Every row gives one point. The last column is the point's height on a tilted bowl or saddle (a function of degree 2), plus a little noise. Count its main directions that bend up, bend down and stay straight.

Points:
[[-27 -17 -38  -8]
 [ -7 -35 -61 -30]
 [-17 -79  -4 -34]
 [-26  36   0 -13]
 [ 38 -42 -13 -48]
 [ 28  12  17 -10]
 [-12 -14  28  -9]
 [ 23 -13  24 -15]
 [ 47   2  89 -23]
 [ 30   2   3 -16]
 [ 13  28 -53 -36]
 [ 35 -19 -14 -33]
 [-56  41 -32 -25]
 [-22  54   3 -20]
 [-46  59  11 -34]
 [ 77 -24 -37 -95]
 [ 25 -44 -45 -53]
 [ 10   1 -32 -19]]
Directions: 0 up, 2 down, 1 straight

Points (22 x 5):
[[ 54  24  14  23  19]
 [-57  33 -30  11   9]
 [ 21  57 -22 -21  11]
 [-14  -3  29  12   6]
 [-77  22  28  59  29]
 [ 35 -22  33  30  29]
 [ 35 -95   4 -11  95]
 [  6  -4   2 -21  -7]
 [-22  41  14 -21  15]
 [  3  14  -7  53   2]
 [-26 -25 -41 -29  22]
 [ 22  49  28 -27 -10]
 [  6 -28  17  17   8]
 [ 30 -24   0 -24   1]
 [ -2 -16  -3 -10  -3]
 [-33  13 -40  37 -22]
 [ 23   8  36  15   8]
 [-24   2  -1 -62  24]
 [ 20  60 -18  14  22]
 [-14 -54  85  17  94]
 [-64   8  16 -10  31]
 [ 11 -48   3 -58  33]]
Directions: 3 up, 1 down, 0 straight

Points:
[[ 53 -16  10 -23  -5]
 [-23   3 -38  36  10]
 [-13   5  33 -51 -33]
 [ 20 -45  -7  14  -5]
 [-13  33 -15  13  -2]
 [  1 -22 -32 -26 -16]
 [ 10 -30 -35  87 -16]
 [  3 -69 -40 -20 -31]
 [-50 -30   1  57 -10]
 [ -5  31  19 -75 -52]
 [ 57  38 -16 -32 -33]
 [-61  -3  15  20  -6]
 [-12  -5 -21   5   2]
 [-40  17  35  10 -14]
 [ -7  40  29  44 -14]
 [-10  42  41 -22 -22]
 [  1 -34  47  -2 -13]
 [-68 -19  16  27 -11]
 [ -2 -10  55 -34 -25]
 [ 14  25   6  25  -3]
 [-26 -40   5 -36 -28]
 [ 19 -63  -4 -95 -95]
 [  7  27   0  16  -3]
 [ 62 -39 -50 -19 -36]]
Directions: 1 up, 3 down, 0 straight

Points (25 x 5):
[[  5  29  46   0 -37]
 [-43 -23  46 -29 -39]
 [-21  -1  20  10  -4]
 [ 27 -26  14 -53 -22]
 [  4 -44  22  33  -3]
 [-15  49  32  37 -27]
 [ 12   1 -10  24 -15]
 [-16 -48   2 -30 -25]
 [ 10  21  37  -7 -33]
 [ 21  33   4  45 -42]
 [ 40 -13  14  52 -30]
 [ 44 -91  -3 -95 -44]
 [-10  10  17  44  -3]
 [  4 -16  29  28  -3]
 [ 34   5  27  21 -29]
 [-19 -19   3  23  -2]
 [-27 -48  10 -16 -24]
 [ 30 -47  10 -16 -16]
 [ 15 -30   5 -28 -10]
 [-10 -49 -28 -37 -18]
 [ 51 -47 -17  20 -15]
 [ 49  11 -38  -8  -2]
 [ 27 -12 -40  52 -39]
 [-21  13  13  63   0]
 [-88  11 -22 -29 -95]]
Directions: 1 up, 3 down, 0 straight

Points, 44 rows:
[[  2 -17 -18  27  19  17  19]
 [-23 -28 -15 -14   8 -16  33]
 [  1 -15  22   0 -27 -39  31]
 [ 34   5 -61  17 -14  16  19]
 [-35  14 -23 -15  27  13  -4]
 [ 17  21  -2 -26  31 -11  31]
 [ 10  36  20   4   7 -50  36]
 [-48   6 -18   8  26 -19   8]
 [-22  52 -39 -37  15 -13  48]
 [ 13  11   4 -12 -43 -19   7]
 [  7  41   8  11  -1 -53  42]
 [-37  22   0 -23  -5 -23  21]
 [ 11 -17 -29  15 -17 -14  27]
 [ 14 -10   8  25 -11 -18   6]
 [-25   4 -29  42   7   4  14]
 [-29   5  -4  82 -19  31  68]
 [ 40   1  -3  52 -35 -39  36]
 [-28   1  47 -26 -27   8  22]
 [ 44 -15  14   3  11  33  22]
 [ 95  26   8  -7 -41 -14   1]
 [  5  -3  -5  25  27   9   6]
 [-39  14 -35 -10   2 -25  16]
 [-15   6 -36  30  14  -6  12]
 [ 15   3 -17 -15  23  51  24]
 [  9 -10 -23 -33  53   3  55]
 [-27  53 -15 -17  14  18  18]
 [-13  -3   7  18 -12   1  -9]
 [ -6 -30  13 -11  16 -28  33]
 [ 15  20  20  10  -8   7 -20]
 [ 40  14  60  11  24  26  -1]
 [-32 -52 -18  21  11 -24  78]
 [  7   4 -31 -27  13 -53  68]
 [ -3 -14  23 -30   8  -5  19]
 [ 50   5   3 -16  29 -27  47]
 [-16  -2  -4  19 -12 -26  10]
 [ -3 -12 -34  -8  16  14  15]
 [-19  10   6   5  12  41 -12]
 [-16  15   6 -11  11   8 -10]
 [ 33  22  16  50   0  27  12]
 [ -2 -11   8 -15  24 -35  31]
 [ 28 -12  18  17 -13  33   4]
 [ 13 -23  -7 -25   0 -43  65]
 [  6  49  21  88  10 -15  95]
 [-21 -28  -8  -3 -11  16  23]]
Directions: 4 up, 0 down, 2 straight

Points:
[[ 13 -44 -34  10   2  -1   5]
 [  1  -9 -32  -8  27  12  32]
 [  7 -32   3 -11  -9 -26 -13]
 [-14 -16  16  37   9 -43  17]
 [-19  -1   8  39  22  62   7]
 [ 21  16 -22  42  43  26  -2]
 [  7  -4  14   6  32 -18  17]
 [ 26   4 -77  45 -28 -14 -64]
 [  3  25  20  59 -30  -7 -65]
 [-76 -35  11  17  -9 -25  69]
 [  6  39  23   5 -45 -34 -13]
 [-72  13  23 -28  25 -21  73]
 [ 26  33 -24  42 -15  -4 -52]
 [-15 -38 -25  29  12 -16  28]
 [ 14  36   3 -39   3  32  59]
 [ 17  60 -18  33 -21 -15 -41]
 [  5 -12 -29  -8   1 -15   1]
 [ 40 -37 -14 -40  21  16  21]
 [ -1 -23   9  26 -12   1 -13]
 [-16 -31  10 -16  15 -62  16]
 [ -4 -47   5  -4   1 -26  -1]
 [ 39  21 -51   4  38  -2  29]
 [  3  15  30  33  40  -9   2]
 [ 39  17   8  -3  19 -56  18]
 [  2 -14  -7 -33  48  24  55]
 [ -1  25  16  -9   0  17  17]
 [ 22 -19  27 -18 -12 -25 -16]
 [-16 -49 -38 -17 -18  29  11]
 [ 50  -7  52  -9  27  42 -15]
 [-22 -39 -11  22 -34   9  -1]
 [ 19  -4  23  53  33  20 -37]
 [ 10 -49  14  21 -15 -41 -19]
 [-13  44 -14  38 -57  59 -80]
 [-25 -90   9  -9  -6  10  22]
 [  8 -11  10 -19  40  33  41]
 [ 32 -22  29 -24   7  20  -2]
 [ 74 -14  -4   6  28 -48 -14]
 [  4 -18 -20 -32 -10 -16  -8]
 [ 18  48   1 -15  31   1  57]
 [-20  72  95  -4  42  10  59]
 [-17  50  -3  19 -23   8 -20]
 [ 26 -11  -6  12  23  28   8]]
Directions: 2 up, 2 down, 2 straight

Points, 39 rows:
[[ 40  -9  -4   2  24 -36 -16]
 [  9  10  25 -26  -1  31  -6]
 [ 24 -30  -2  -1 -23 -29 -22]
 [  4  35  24  23  -4  45 -22]
 [ -7  11  12  43 -11 -11  -7]
 [ -4 -21  27 -27  23   4  -1]
 [  9  22  -1 -12 -25 -39 -20]
 [ -4 -45  15  12 -35  33 -29]
 [-31  30 -29   0   9  26  18]
 [-44  13   9  40   4  -7  -3]
 [ 15  26 -42 -30 -49  23 -20]
 [ 18 -35  95  40  -6  72 -88]
 [-19  27 -48  21  24  12  23]
 [-14  16 -15 -31 -26 -42   2]
 [ 12 -32  11 -22 -14   4  -4]
 [-17   7 -27   2 -22 -20  14]
 [-22  39   8  -9 -17  -3  -5]
 [-19  17   6 -14 -24  -2   1]
 [-37 -36 -81 -10 -18  -4  27]
 [ -7  -4 -21 -29  44  18  12]
 [-29  11   9 -48  40  34  13]
 [ 13  -9   9 -30  41  -1  -4]
 [-49 -14 -53  41  21  -3  24]
 [-24  -8  33   4 -24  40 -23]
 [-25  -2 -10   1  37  37   2]
 [ -6 -39  24  -1  59  58 -50]
 [-10 -34  22   4  16 -25 -17]
 [ 12  30  27  26 -23   2 -26]
 [ -4 -20 -50 -22 -42  21   3]
 [ 33  45  22   1   1  14 -23]
 [-64  -2  38 -30   5 -30  12]
 [  7 -17  34 -28 -13 -38 -27]
 [  2 -36  42  12  11  28 -31]
 [-39  84  60  10 -26 -12 -95]
 [ 17  25  -4  40   1  40   1]
 [ -2  16  14  27 -25 -25 -19]
 [ 20  31 -43   3  -1 -18   8]
 [ 38  25   3   1 -18   6 -13]
 [ 23 -13 -28 -19  30  -7   5]]
Directions: 1 up, 4 down, 1 straight
